Each row of a before or after table is a point. One or more steps were done to the points. Then noise was added and the rows were shuffled. The steps act on columns, c1 being the first. Write out the steps. A step turns or swaps two columns, mirrors them in a line or flattens them onto one, adds a multiple of one to another, or multiplies or shifts one. Angles are multiples of 10 degrees, from the lower column toward the higher: turns from -170 to 170, lines from 10 to 170 but not 90. Use the fewest steps. Two steps may share a column if one is a turn and the other turns, adds or multiplies; they go together, in the order done. Otherwise the lowest column goes first.

Before (14 x 2):
array([[  0, -12],
       [ 18,   2],
       [ 55,   2],
       [ 44,   6],
       [ -1, -19],
       [  6,  -8],
       [ -4, -13],
       [ 60,  -8],
       [ 21, -21],
       [  7,  -3],
       [ 10,  11],
       [  5,   8],
       [ -4,  11],
       [  1,  56]])
After (14 x 2):
array([[-46,   7],
       [-49,  55],
       [ -5,   5],
       [-30, -21],
       [-55,  10],
       [-32,   2],
       [-43,  -2],
       [-52, -17],
       [-50, -12],
       [ 12,  -6],
       [-45,  -7],
       [-54, -12],
       [  4,   3],
       [-39,  12]])
Steps: shift c1 by -50

Before (8 x 8):
array([[ -9, -60,  45, -21,  -5,  26, -26, -16],
       [  3,  16, -20, -16,  15,  26, -17, -24],
       [ 40,  22, -11,   8,  22, -11,  -2,   0],
       [  5,   3, -19,   2,  11,   2, -29,  15],
       [ 23, -13, -17,  29,   8,  16,   1, -10],
       [ -4,  -8,  -5, -14,  -6,  16,   1,  20],
       [ -7,  45,   4,   7,  -9,  -9, -17,  23],
       [ 13,   6, -25,  21,  25, -21,   9, -10]])
After (8 x 8):
array([[ 14,  -7,  -3,  13,  35,   2,  15,  -6],
       [  5,   0,  -7,   1,  20,  -2, -27,  13],
       [ -9,  -6,  32,  11, -32,   3, -30, -20],
       [ -8,   8,  -3, -14,  -9,  -4, -20,  23],
       [  3,  12,  -7, -19,  25,   6, -17, -28],
       [ 39,   2,   6,  -4,  23,  -1,  19,   2],
       [ -5,   4,  -7,  -8,  -1,  -3,  -2,  16],
       [ 23, -17,  -8,  28,  17,   2,  13, -12]])
Steps: add 0.5 times c1 to c7; flatten c2 and c4 onto the line at 120 degrees; turn c3 and c5 by -40 degrees; flatten c6 and c8 onto the line at 100 degrees

Before (14 x 12):
array([[-29,   2,   0, -11,  25,   2, -17, -19,  -1,   2,  27,  -9],
       [  8,  13,   6,   7, -20, -20, -11,  15,  14, -25,  -7, -14],
       [-18,  20,   9,  21,  -2, -41, -16, -18, -24,   3, -23,  13],
       [-32,   0, -25,   4,   6, -19,  27,   7,   7,  -9,  13, -14],
       [ 15,  25,  13,  -3,   6, -26,  13,   3, -23,  39, -15,   6],
       [ -1,  -6,   2,  -5,  12, -15,  -9, -38, -19,  -3, -15,   4],
       [  1,   4,   9,   3, -21, -10, -22, -10, -27,  37, -13,  -2],
       [ -4,  19, -24,  23,   0, -10,  21,   1,  15,   8,  -1,  -1],
       [-16,  18,  37,   3,  -9,  24,  21,  -2,  32, -28,   4, -16],
       [ -2,   0,   7,  19,  -4, -21,  23,   0,  -7,  13,  11,  -7],
       [ 12,  -8,  31,  18,  25,  34, -11,   3,   7, -26,  -2, -10],
       [  4, -19,  26,  19,  26,  -6,  -8,  -7,  38, -17, -19,   1],
       [ -1,   3,  21,  12,  -1,   4,  -8,  11,   4,  -6, -33, -22],
       [-13,  24,  -4,   5,  -2, -13,   4, -17, -12,  16,  17, -41]])
After (14 x 12):
array([[ -1,  26,  -8,   3,  -1,  15,   2, -17, -11,  15, -11, -42],
       [  0,   0, -43,   1,   6,  13,  28,   7,   9,  -8, -20, -14],
       [  1,  -1,  12,   9,  -3,  11,  26,   1,  -7,  11, -23,  -5],
       [  1,  13,   8,   4, -20,  -8, -11,  15,  13, -26, -22, -12],
       [ -1,  19,  59,   3,  -8,   4,  20,   0,  33, -29,  23, -17],
       [  0,   2,  32,   5,   0, -34,  -9,  11,   4,  -7,   6, -21],
       [  1,   2,   1,  -5,  26,  28, -17, -17,  -1,   2,   1, -10],
       [  0,   2,  13,   2, -21, -15, -22,  -9, -27,  37, -10,  -2],
       [ -1,  20,  15,  10,  -2, -22, -17, -20, -23,   5, -40,  11],
       [  0, -20,  39,   8,  27, -19,  -7,  -7,  37, -19,  -4,   2],
       [  0, -10,  51,   7,  27,  -1, -11,   4,   5, -26,  36, -11],
       [  2,  17, -41,  10,  -1,   1,  22,   1,  14,   7,  -9,   1],
       [  0,  26,  20,  -2,   7, -16,  13,   3, -22,  41, -26,   8],
       [  1,  -6,   7,  -3,  14, -14,  -9, -38, -21,  -3, -17,   3]])
Steps: multiply c1 by 0; multiply c3 by 1.6; multiply c4 by 0.4; swap c6 and c11

Before (14 x 24):
array([[ -3, -17,   9,  -9,  -1,  33,  37, -20,  29,  24,  -7, -34,  16,
         19,  23,   5,   7,   6,  34,  -7, -16,  10, -22, -12],
       [ 16, -26, -15, -30,  21,   0,  27,  15,  11,  -2,  19, -10, -19,
         12,   9, -38,  15,  10,  19, -22,  30, -11,  15,  -1],
       [-25,  -1, -14,  13,  -1, -17,  27,  -2, -24,  12,   2,  -7,  -3,
        -15,  -1, -11,  -8,   4,  17,  21,  18,   1, -31,  -3],
       [  5,  14, -17, -11,   3, -20, -14,  -2, -17,  19, -22, -21,  -1,
          2, -16, -17,   3, -32,  31, -19, -20,  36, -29,  23],
       [-22,   4,  10,  19, -21,   0,  20,  -4,   9,  22, -22, -12, -19,
         31,  10,  -3,  23, -38,   0,  22, -20,  14,  -5,  18],
       [ 20,  -8,  23,  -4,  25,  27, -11, -26, -16,   4, -10,  11, -17,
         27,  19, -23,  23,  -5,  -5,  12,   5,  -4, -12, -10],
       [ -6, -27,  10,   4,   2,  18,  11,  20,  24,   0, -20,  17,  18,
         13, -10, -38,  -4, -12,  13,   4,  10, -10, -10,  29],
       [  8, -23,  21, -34, -25,  14,  15,  31,  16, -19,   6, -15,  31,
          8, -23, -23,  -4,   5,   0,  -5,  24,   7,   8, -10],
       [-26, -22,  20,   5,   0, -13,  33,   5, -16,   4,   5,   2,  21,
         33,  -1,  11,  23, -39,  13, -23,  15,  27, -10,  22],
       [-35,  28, -19, -20, -31,  31, -13, -24, -14,   0, -22,   7,  -7,
        -17,  -3,   4,  18,   8,  17, -10,  31,  38,  15,  28],
       [  8,  -9,  -4, -22,  -8,  -9,  11,  -4, -16,   0,  11, -10,   1,
          3, -25, -32,  13, -17,  -8,  -3, -10,   2, -32,  18],
       [  2,   7,  -3,  20,   3,  -3, -11, -10,   6, -13,  10,  19,  -9,
        -20,  -8,   7,  -8, -29,  25,   9,  10,   3, -23,  -3],
       [-22,  20,  36, -11, -29,   3, -17, -15,   7,  -4,  -1, -30,  22,
        -16,  28,  11,  34, -22,  -7,  -3, -14,  17,   6,  -4],
       [-14, -17,  15, -12, -23,  -5, -20,  17, -14,  17,  25, -29,  -5,
        -11,  28,  -1,  16, -23,  22,   0,  -1,  10, -22,  11]])
After (14 x 24):
array([[ -1,   7,  -4,  21,   2,  -4, -11, -10,   6, -13,  10,   5,  -9,
        -20, -14,   7,  -8, -59,  24,   8,  11,   3, -24,  -2],
       [-12, -23,  21, -34, -25,  11,  15,  31,  17, -19,   6,   5,  32,
          8, -16, -23,  -4,  17,   0,  -4,  25,   7,   8,  -9],
       [ 29, -21,  20,   6,  -1,  -3,  33,   5, -17,   3,   4,   0,  21,
         34,  -1,  11,  24,  10,  14, -23,  15,  27, -10,  21],
       [  2,  14, -17, -10,   4, -20, -15,  -2, -17,  19, -22,   3,  -1,
          1,  -8, -17,   3, -29,  32, -20, -20,  36, -29,  23],
       [ 21,   5,  11,  19, -21,   8,  20,  -5,  10,  23, -22,  -5, -19,
         31,  12,  -2,  23,   8,  -1,  22, -20,  13,  -5,  18],
       [ 22,  28, -19, -19, -31,  42, -13, -24, -14,   0, -22,   2,  -7,
        -17,  -5,   5,  19, -18,  18, -10,  31,  38,  14,  27],
       [ -8, -16,   8, -10,  -1,  33,  37, -20,  30,  23,  -7, -11,  16,
         20,  32,   6,   8,  35,  34,  -6, -16,  10, -22, -12],
       [  0, -26,  11,   4,   2,  19,  10,  19,  24,   0, -21,   5,  17,
         13, -14, -38,  -4,   7,  12,   4,  10, -11, -10,  29],
       [ 15, -16,  14, -12, -22,  -1, -18,  16, -13,  18,  25, -12,  -6,
        -12,  35,  -2,  17, -40,  23,   0,  -1,  10, -22,  10],
       [-30,  -8,  23,  -4,  24,  19, -11, -27, -17,   4, -10,  -5, -17,
         27,  13, -23,  23,  37,  -5,  11,   6,  -4, -11, -10],
       [ 19,  21,  36, -12, -30,  10, -18, -15,   8,  -4,  -2, -13,  22,
        -15,  33,  11,  35, -46,  -7,  -4, -15,  16,   5,  -5],
       [-15, -27, -14, -30,  22,  -6,  27,  15,  12,  -2,  19,  -5, -19,
         12,  12, -39,  15,  28,  18, -22,  30, -11,  14,  -2],
       [ -4,  -9,  -4, -23,  -8, -10,  11,  -4, -17,  -1,  12,   8,   1,
          2, -18, -32,  13, -11,  -7,  -4,  -9,   2, -33,  19],
       [ 30,  -1, -14,  14,  -1,  -7,  27,  -3, -23,  12,   3,   1,  -3,
        -16,   2, -11,  -7, -18,  16,  20,  19,   0, -32,  -3]])
Steps: mirror c1 and c6 in the line at 100 degrees; flatten c12 and c15 onto the line at 110 degrees; add 1.5 times c14 to c18

Before (10 x 64):
array([[ -8,  25, -20, -13, -18, -31,  -9, -11, -46,  -5,  45,  -3,   1,
         11,   4,  52, -48, -23,  -4,  -1,  -7,  -3, -34,  41, -34,  35,
         19,   5, -33,  -8, -10,  56, -35,  24,  23,  24, -38, -15,  24,
          4, -31,  11, -41,  23,  12, -40,  17, -23, -15,  28,  20,  16,
          2, -22,   0,  -7,  37,  -2, -45,  30, -16, -38,  -9, -44],
       [-11,   3,  11, -22,  22, -30, -22,  27, -26,  20,  -2,  -6, -11,
         34,  32, -12,  23, -15,   6,  12,  53,  33,  12,  -2,  32, -10,
          0,  35, -24,  23,   6, -14, -13,  -7, -27,  -1,  13,   4,   7,
        -13, -11,  10, -16, -40,  17, -24, -27,   5,  -6,  18,  17,   8,
         29,  30,  24, -13, -28,  23,  32, -25, -23,  27, -37, -15],
       [ -4,  34,   6,  33,  40,   4,  35,  47,   5, -13, -14,  32, -12,
         31,   3, -21,  23,  44, -10,  42,  47,  -9,   5,  -1,   4,  12,
        -34,  19,  13, -14, -60,  20,  23, -24,   2,  10, -31,  -8, -15,
          2, -32,  19, -19, -49, -32, -10,   7,  34,   5,  44,   0, -21,
        -13, -19,  31,  40, -26, -29, -20,  51, -21, -35,  -8,  29],
       [-39, -19, -29,   3,  23,  -1, -25,   5,  14,  -9,  -9,  -1,  11,
        -25,  12,  54, -38,  10,   0,  10,  -8, -24, -22, -23,  16,  36,
        -16,   2, -30, -37, -56,  33,  23,  22, -17, -12,  10,  31, -14,
         32, -26, -40,   1, -56,  41,  -5,  20, -37,   8,  43, -15,  -6,
          8,  -8, -28,  45, -27,  23,  31,  20,  10,  18,  15,  29],
       [-36, -33,  -8,  -8,  -2, -45,  28, -11, -36,  21, -21,  29, -13,
        -23, -21,  -8,   0,  -3,  -3,  31,   4,  37,   2,   0,  21,  11,
         19,  38, -10,  -8, -30,  11,  28,  23,   8, -24, -16, -36, -30,
         38,   2,  31,  -8, -14, -28, -14,  27,  34,  28,  -8, -14, -26,
         40,  15,  22, -13,  -7, -24, -22,  40,  -5,  28,  31, -31],
       [-16,   5, -15,  27,  43,  -9,  41,  47,  22,  20,  34,  -7, -11,
          6, -21, -21,  -9,  38,  12, -16,  -2, -11,  13,  -9,  10,  23,
          7, -26,  18,  14, -14,  15,  28,   5,  26, -23,  21,  23, -15,
        -23,  12, -36,  18, -19, -12, -22,  12,  16,  29, -32,   6, -20,
          6, -21, -10,   5,   5,  -1,  29,   5, -13,  19, -27,  20],
       [ 17, -21,   0, -22,   1,  -9, -13,  14, -28, -18,  11,  14, -12,
        -16,  34,  21,  19, -10, -17,  30,  40,  37, -20,  44, -31, -22,
        -20, -22,   4, -35,  10,   2, -17, -14,  26,   1, -19,   8, -12,
         30,   5,  33,  29,   1,   0, -16, -41, -42,   7,  27, -26,  24,
         -9,  18,  23,  -3,   2, -48,  29, -21, -25, -31,  15,  -4],
       [-30, -29,  -8, -11, -17, -24,  50,   7,  18, -12,  39, -19,  56,
        -20,  36, -23, -27,  49, -35,  42,  49, -31, -34,  42,   0, -34,
        -13,  15,  23,  23, -49,  24, -23, -13, -32, -10, -37,   8, -15,
         21,   7,  -4, -42,   9, -15,  -5,  23,  26,  41, -35,  11,  -5,
        -13,  22, -19,  16,   1,   9, -20,  -4, -11, -30, -40, -44],
       [-45,  39,   4,  -6, -32, -33,  49, -10, -16, -14, -22, -20,  48,
         27,  -9,  25,   9, -24,  15,  35,  45, -22,   9, -28,  -4,  21,
         38,   1,  24,  14,  -6,  45, -15, -14, -20, -28, -23, -39,  13,
        -32, -11,  19,  13, -32,  -2, -25,   7,  18,  13,  10,  -6,  -8,
         53, -20,   0,  -5,  -2, -21, -43,  25,  20,  29,   1,  26],
       [-49,  48, -10,  29,  34,  17,   5,  30,  -8,  -2,  21,  -2,  47,
         32, -10,  30,  18,  25, -10,  32,  -1,   4, -24, -10, -15, -34,
         12,  -6,   6,  12,   3,  34,  -4,  17,  -1,  48,  33,  20, -10,
         -4,  -2, -42,  23,   7,  33,  -3, -22, -18,  22, -27, -20,  43,
        -15,  28, -24, -21,  -8, -22, -26,   7, -38, -18,  24,   0]])
After (10 x 64):
array([[-18,   4, -15,  27,  42,  -9,  40,  46,  21,  21,  34,  -6,  -9,
          3, -22, -18,  -9,  36,  14, -14,   1, -14,  13,  -6,  11,  22,
          5, -26,  20,  12, -13,  16,  28,   4,  25, -22,  21,  25, -15,
        -22,  10, -37,  19, -22, -14, -16,  11,  15,  30, -31,   7, -19,
          5, -19, -15,   9,   6,  -1,  27,   3, -12,  12, -27,  17],
       [ -3,  35,   4,  34,  38,   4,  34,  47,   5, -12, -12,  31, -11,
         32,   3, -21,  23,  44, -14,  42,  45,  -8,   6,   0,   4,  11,
        -32,  18,  -3, -15, -60,  21,  23, -23,   1,  13, -29,  -8, -15,
        -13, -33,  18, -19, -51, -33, -14,   8,  33,   7,  43,   2, -23,
        -15, -20,  28,  41, -26, -30, -20,  49, -20, -24,  -7,  30],
       [-36, -34, -11,  -8,  -2, -45,  29, -10, -38,  20, -20,  30, -11,
        -21, -21,  -7,   2,   0,  -3,  33,   7,  37,   3,   1,  22,  10,
         18,  38, -38,  -8, -29,  12,  26,  22,   8, -23, -16, -33, -27,
         16,   1,  32,  -7, -14, -25, -18,  27,  35,  26,  -9, -14, -24,
         41,  16,  19, -13,  -9, -25, -21,  42,  -5,  20,  32, -33],
       [ 17, -20,  -2, -24,   2, -10, -14,  13, -26, -18,  12,  14, -10,
        -17,  35,  18,  19,  -8, -18,  29,  36,  38, -21,  43, -30, -25,
        -21, -21, -32, -37,  12,   4, -18, -14,  24,   2, -21,   8, -14,
          1,   6,  33,  29,   1,  -1, -20, -38, -41,   6,  26, -23,  23,
         -9,  21,  18,  -2,   4, -48,  29, -24, -24, -23,  17,  -3],
       [-31, -30,  -8, -14, -16, -23,  50,   6,  19, -12,  36, -18,  54,
        -23,  36, -24, -27,  50, -36,  42,  49, -32, -33,  43,   2, -35,
        -11,  14, -25,  23, -48,  26, -22, -13, -30,  -9, -37,   7, -17,
        -17,   7,  -1, -43,   7, -13,  -2,  24,  27,  39, -34,  10,  -4,
        -12,  23, -21,  16,   1,  10, -18,  -4, -11, -21, -41, -46],
       [-12,  -1,   9, -22,  24, -30, -19,  27, -25,  22,  -2,  -6, -11,
         34,  32, -12,  24, -17,   7,  11,  54,  31,  12,  -4,  32,  -8,
         -1,  36,  17,  20,   6, -13, -15,  -9, -28,  -2,  15,   4,   8,
         21, -11,  10, -16, -38,  18, -26, -26,   5,  -7,  18,  14,   9,
         30,  30,  16, -13, -29,  22,  31, -26, -24,  17, -39, -16],
       [-39, -20, -29,   5,  24,   1, -26,   3,  14, -10,  -7,  -2,   9,
        -22,  13,  55, -40,   9,   2,  10, -10, -27, -24, -25,  17,  38,
        -15,   1, -25, -39, -54,  34,  25,  22, -15, -11,  11,  32, -16,
         35, -28, -38,   2, -56,  41,  -2,  19, -37,   8,  42, -13,  -4,
          9,  -8, -32,  45, -27,  21,  31,  21,   9,  13,  13,  31],
       [-47,  41,   2,  -5, -31, -31,  49,  -8, -16, -13, -22, -18,  49,
         27,  -9,  25,   6, -23,  15,  36,  46, -23,   9, -29,  -1,  19,
         38,  -1,  25,  13,  -6,  43, -15, -13, -21, -27, -24, -39,  11,
        -29, -13,  17,  15, -33,  -1, -26,  10,  19,  15,   7,  -5, -11,
         51, -20,  -3,  -5,  -1, -20, -44,  25,  20,  18,   3,  25],
       [-48,  51, -11,  29,  33,  17,   5,  29,  -7,  -1,  20,  -3,  45,
         32,  -9,  30,  19,  25, -12,  32,  -1,   4, -23,  -9, -14, -33,
         14,  -6,   3,  13,   5,  34,  -5,  18,  -1,  48,  35,  20, -12,
         -7,  -4, -43,  24,   8,  34,   2, -23, -18,  24, -27, -19,  41,
        -14,  29, -24, -21,  -9, -21, -24,   6, -38, -16,  25,   1],
       [ -7,  26, -21, -14, -19, -32,  -8, -11, -46,  -4,  44,  -3,   2,
         13,   3,  51, -49, -23,  -5,  -1,  -7,  -3, -34,  40, -35,  33,
         21,   5,   1,  -8, -11,  56, -35,  24,  25,  25, -39, -12,  23,
         33, -32,  12, -44,  24,  15, -38,  15, -25, -13,  27,  20,  16,
          2, -21,  -5,  -6,  35,  -5, -46,  31, -16, -28, -10, -44]])
Steps: mirror c29 and c40 in the line at 130 degrees; turn c46 and c55 by 10 degrees; multiply c62 by 0.7
